Each row is a point. The ring and each string are closed loops that go straight from each point to the next, and from the last back to the first. Before rounding, they use only three directions, however many columns there are. How many times does the string pass through the ring? Passing back the other way cancels.
In the rows, 128 means zero.

Ring (7 x 4)
[[168 158 111  90]
 [145 175 115 100]
 [114 160 143 124]
 [109 126 159 137]
 [121 108 159 135]
 [147 106 148 118]
 [169 130 127  96]]
String (9 x 4)
[[132 188 107 108]
 [105 184 154 118]
 [116 149 164 119]
 [101 106 176 147]
 [128  83 172 136]
 [160 110 155 104]
 [156 142 140  98]
 [149 143 126 108]
 [157 166  92 102]]
Times through: 1

Ring (10 x 9)
[[187 106 146  85 113 126 115  97 101]
 [187 139 146  72 117 108 109 105 102]
 [165 169 145  76 131  96 111 119 112]
 [138 178 138  90 145  97 118 128 122]
 [114 173 131 108 155 106 125 132 129]
 [ 96 151 128 128 161 121 135 131 135]
 [ 96 117 134 143 157 136 143 125 136]
 [123  77 147 142 139 148 144 110 128]
 [141  70 149 133 130 148 139 103 121]
 [173  82 147 105 117 139 124  96 107]]
String (7 x 9)
[[195 175 157  55 117  84 102 116 104]
 [189 158 130  59 119 105 100 104  96]
 [151 138 132  95 134 119 118 111 112]
 [150 145 140  95 135 112 119 116 116]
 [131 174 114  91 148 111 115 120 116]
 [123 209 124  85 155  89 114 135 124]
 [158 185 156  78 136  83 114 130 120]]
Times through: 0
String (8 x 9)
[[146 143 143 100 136 112 122 118 119]
 [147 161 126  87 139 110 114 116 113]
 [146 206 121  69 144  89 105 126 113]
 [118 208 134  92 158  86 118 141 130]
 [ 98 178 103 110 164 117 123 128 126]
 [123 144 119 109 148 125 124 117 120]
 [131 138 156 116 143 111 132 127 130]
 [136 161 158 103 143  98 127 131 129]]
Times through: 0
